Every row gives one point. Before rounding, the points of a table are all equally far from one centre. They may lie mostly on one side of it. Write the centre, to within rounding.

Points:
[[ 61 -39  61]
 [ 49 -63  -8]
 [  9 -48 -24]
 [ 74 -33 -13]
 [ 12 -58  54]
 [ 26  31 -11]
 [-12  19   6]
 [-25  -4  23]]
Centre: [ 30 -17  19]

Points, 10 rows:
[[-14  36  14 -25  23  43]
 [-68  48 -21  28   8  -5]
 [-23  45  26   7 -41  -3]
 [-89   1 -34   9 -32  39]
 [-27  28  37 -27   1  43]
 [-53  55 -33 -68 -38   1]
 [-20  61 -27  26  -2  20]
 [-34  70 -39 -29 -16  53]
 [-60  70  11  -5  -9  45]
 [-31  25 -13 -21 -13  80]]
Centre: [-44  23 -17 -19 -17  15]

Points (12 x 8):
[[  4  12  -5  18  13  50  13  -5]
 [-26  21  -4 -48  10  48  46 -44]
 [-51   2 -22 -19  62  21 -16 -55]
 [  1  22 -74  -3  87  25  16   5]
 [-26 -33 -50 -34  45  49  52   9]
 [-66   8 -73 -26  81 -11  27 -14]
 [-45 -20 -57 -45  30  26  31  52]
 [ 13  27 -53  15  27  50  37   7]
 [-27  10 -55 -17  95  30  17 -31]
 [  5  47 -42 -16  42  62  -7 -13]
 [-25 -15 -79   8  65  16   6 -39]
 [-17   0   1  18  37  10  66 -10]]
Centre: [-16  12 -38 -31  28  -4  15  -6]

Points:
[[ 22  -2   8  69  31  13  22 -46 -66  48 -40]
 [ 31  13  30  26 -22  57  11   0 -37  85  10]
 [ 39 -44   4  51  36 -11  -4 -25 -27   8 -16]
 [ 40 -22  -1  77  15   5  -6 -84 -38  72  -7]
 [ 48   9  56  12  48 -30  14 -15 -21  -5 -13]
 [ 14  36   8  15 -48  16  -5 -54 -72  88  -1]
 [ 19 -14  20  42  20 -48  82 -46 -46  43 -10]
 [ 59 -29  51  29 -22 -21   7 -39   6  20  -3]
 [ 43 -20  25   5  -9  25  -8 -32 -12  48 107]
 [ 74  74  38   6 -34 -25  15 -74 -44  16  30]
 [  3 -10 -37 -11  -4  -2  67 -13 -17  98  29]
 [ 14 -14  17  79 -26 -25  -5 -37  -5  24  41]
 [ 25  37  50  24 -46 -11  13   5 -32  19  15]
 [ 57 -13  35 -25 -27 -21 -37 -84 -30  40  33]
 [ 57  13 -25  71   0 -10   9 -12   2  59 -13]
 [ 34 -11  61  26 -28 -54  45 -42 -12  44  26]
 [  6  -2   7  28 -25  54 -29 -45 -20 -16  28]]
Centre: [ 30  18   1   8  14   6  24 -53 -28  37  29]

Points, 19 rows:
[[-31  25 -55   4  23  -3  41 -33   3  19   4  96   6 -58]
 [-31  43 -34  11  -8   4  39 -31   4 -60   7  13 -33 -22]
 [  2   2 -73  -3   7  19  30  22 -24 -32  47  68 -21 -41]
 [-76  38 -52  -6 -21  80 -42  21 -70  37  18  23 -20   1]
 [-83  12 -61  48 -37   1 -15  13  17  13 -52  39  -9 -45]
 [-20  39 -76  49   9 -39  -7 -26 -19  19 -18  69 -25 -68]
 [-50   6 -57  60 -21  39 -41 -20 -42   0  -7  87 -53 -30]
 [-28 -34 -36  53 -20   7  25 -10 -10 -20   1  60 -32 -53]
 [-43  -9 -56  27 -24  47  14  51  -3 -12  25  84 -16 -16]
 [  1 -32 -58  22  20  -2 -24  13  -9 -16  12  67 -25 -32]
 [-70  16 -76   8 -42  33 -12   7  -9 -53 -31  27 -37  19]
 [-47  -7 -40  43 -13  57 -29  28 -13 -10 -15  90 -31 -35]
 [-62   4 -49 -43 -36   8  14  13   8  -1 -27  22 -70 -37]
 [-48  23 -66  47 -22 -15  13  26  26 -12 -18  34 -37 -58]
 [-26  38 -24  18 -37  21   9  36   1 -19 -14  26 -24 -93]
 [-22  21 -15  65  -2  39  32  18  18   5  -6  28 -31 -41]
 [-47 -23 -36 -45 -22  15   1  38 -43  12  -1  82 -33 -55]
 [-61 -10 -69   5 -14  -2 -28  13 -36 -58 -25  36 -28 -58]
 [-93  24 -51 -29  -8  48  22  52 -31   9 -26  32 -38 -49]]
Centre: [-34  29 -52   4 -17  18   1  -5 -36  14  -8  36  -9 -20]
